Each row is a point. Each copy is the shape, with its points in the same order, turned, moved and blurred by noise. Is it also mirrored, or only turned?

Shape:
[[ 17 -11 -27]
 [ 30 -32 -13]
 [-35 -24 -21]
 [ 24  48 -15]
 [ -4 -55   1]
 [ -5 -42  51]
 [ 14  21  -6]]
Copy 1 (7 x 3):
[[ 10  28 -29]
 [ 29  39 -26]
 [-30  55  16]
 [-14 -22 -47]
 [ 16  67  21]
 [ 36  23  51]
 [ -2  -1 -17]]
Copy 1 is: mirrored
Copy 2 (7 x 3):
[[  2 -37  26]
 [ 31 -37  22]
 [-19 -53 -23]
 [-26  13  44]
 [ 32 -51 -20]
 [ 44 -10 -47]
 [ -9  -2  19]]
Copy 2 is: mirrored
Copy 3, 7 rows:
[[  1 -23 -31]
 [-10 -42 -18]
 [-31  20 -17]
 [ 57  -6 -28]
 [-43 -21   5]
 [-22 -18  52]
 [ 33  -7 -16]]
Copy 3 is: only turned

Shape, 10 rows:
[[ 37  -1  55 -42 -43  -2]
 [-10 -15 -31 -11  26  -9]
 [ 47 -10  27  25 -13  37]
 [-37  14 -11  19  40 -38]
 [ 49 -36   1  17  18   0]
 [-34  39 -38 -30 -36 -32]
 [ 20 -33  54  28 -11 -38]
 [ 42 -16 -23 -49   6  12]
 [-21 -32 -13  11   4  22]
 [-23 -13 -30  -5  29  40]]
Copy 1 (10 x 6):
[[  5 -23 -69 -10 -20 -58]
 [-10   7   5 -19  31  24]
 [ 52 -22  -2 -30 -52  -8]
 [-35  52  15  -7 -12  33]
 [ 47   1  -7 -46  -6  18]
 [-40  -3 -41  53  13  33]
 [ 36  49 -20 -19 -28 -36]
 [  9 -47 -34 -43  28  11]
 [ 16 -13  40  -3   6   5]
 [-11 -35  42 -11  13  27]]
Copy 1 is: only turned
Copy 2, 10 rows:
[[ 53  30   5 -37  59  30]
 [-18  16  39 -15 -21 -15]
 [ -7  33 -48 -36  45   4]
 [-13 -10  25  43 -25 -27]
 [-26  48 -12 -28  26 -30]
 [ 10  -9  68  26   0  53]
 [ 29  62 -28  24  23 -17]
 [ -2  32  37 -58  30  -2]
 [-12  20 -12 -25 -35   4]
 [-27  -7   5 -42 -31 -13]]
Copy 2 is: only turned
Copy 3:
[[-44 -40  14  57 -28 -33]
 [ 25  20  -4 -25  19 -10]
 [-16   1  45  10 -46   9]
 [ 41  39 -40  -4   9  15]
 [ 11   4  29 -36 -43 -23]
 [  3 -38 -43  24  59  21]
 [-42  18 -20   3 -67 -18]
 [ 15 -30  39   5   3 -47]
 [-14  34  11 -17  19   8]
 [ 16  40  38 -12  38   5]]
Copy 3 is: mirrored

Shape (12 x 8):
[[ 10  48  37 -57   8  35  -5 -14]
 [  8 -23 -14 -22 -10  -8 -14   3]
 [-23 -32   1  26   7  35   1   3]
 [  0  40  13 -23   0 -46 -18 -22]
 [  9  15 -14  54  26  49 -58  29]
 [ -2 -64  40  14 -16   2  41 -11]
 [-10   0 -13 -13  36  -7  20  -2]
 [ 36 -20 -52 -15  18 -26  -5 -36]
 [-23   6  37 -26 -23  -8  13  28]
 [ 34  17  -6  -1  13   3  14 -27]
 [ -5  40 -23  49 -27  32 -41  40]
 [-42 -49 -10  41 -40   6  -1  -2]]
Copy 1:
[[-40  -2  66  20 -36 -21  -5  -1]
 [ 22  -5   4  21  15  -7   5 -20]
 [ -1  36 -22   5  10  42  -8   8]
 [ 20 -12  20  31 -18 -48  40  16]
 [-67  42 -33 -21  31 -13  42  -9]
 [ 45  11 -31  -8 -25  39 -44  22]
 [ 31  35  44   2  13   2  13  13]
 [ 35 -28  16  23  59 -16  -5  17]
 [ 18  11  12   3 -54  14  20 -22]
 [ -2 -21  27  -5  14  -5   8  32]
 [-49   6 -19 -19   4  13  81 -16]
 [ 22  20 -57  30  -3  54  14   4]]
Copy 1 is: mirrored
Copy 2 (12 x 8):
[[  5  41   1  25  13 -67  22 -30]
 [ 18  10  16 -46   0 -16 -19  -3]
 [ 24   8  -5 -23  20  22  12  40]
 [-22  -2  -3   0   1 -26 -36 -47]
 [ 11  -8 -84 -35   0  -9  26  42]
 [  6  -5  62 -29  50  30  15  16]
 [ 42 -10   7   3  -6   6  -7 -18]
 [ 41 -48  17 -31 -14 -36 -45   0]
 [-13  43  22 -15   3  15  15 -28]
 [  8 -33  12   4  -3 -36   2  -2]
 [-27  11 -61 -29 -37  -4  23  39]
 [ -9  14  19 -39  11  49 -25  55]]
Copy 2 is: only turned
Copy 3, 12 rows:
[[-29  36 -48  27  33  47   9 -43]
 [-25   7  11 -10   4 -22 -12  -4]
 [ -1 -30  26 -22   2  32  11   8]
 [  4  39  -3  -5  37  -7 -38 -66]
 [-18  11  63 -18 -37  41  47 -46]
 [ 35 -32   7  16  26   4  -5  47]
 [-10 -24  -4 -19  38   3  10 -30]
 [-47 -16  40  -3  46 -44 -19 -29]
 [ 31  13 -43 -10  -5   8   0 -10]
 [-19 -14  13  33  28   1  -7 -43]
 [ -6  12  39 -11 -73  24  15 -58]
 [ 18 -36  35 -32 -32   9 -37  30]]
Copy 3 is: only turned
Copy 4, 12 rows:
[[ 16  28  12 -37 -17 -17   8 -81]
 [ 15  11  -7  21 -15  -5  36   3]
 [-15 -35 -30  -8  21 -19   9   0]
 [ 32  52   0  20 -18  21 -21 -33]
 [ -7 -14  26 -50  50  34  16  27]
 [ 13 -27 -95   9   0 -21  24 -12]
 [-15  18 -15  -8 -34 -17  -9   2]
 [-14   8  -6  29 -61  35  33   7]
 [ 50  22 -29  -3   1 -47  -4 -23]
 [  6   2 -18 -17 -43  30   9 -25]
 [ 47 -27  39 -36  36  19  -8  25]
 [ 20 -57 -33  41  28 -16   1  21]]
Copy 4 is: mirrored
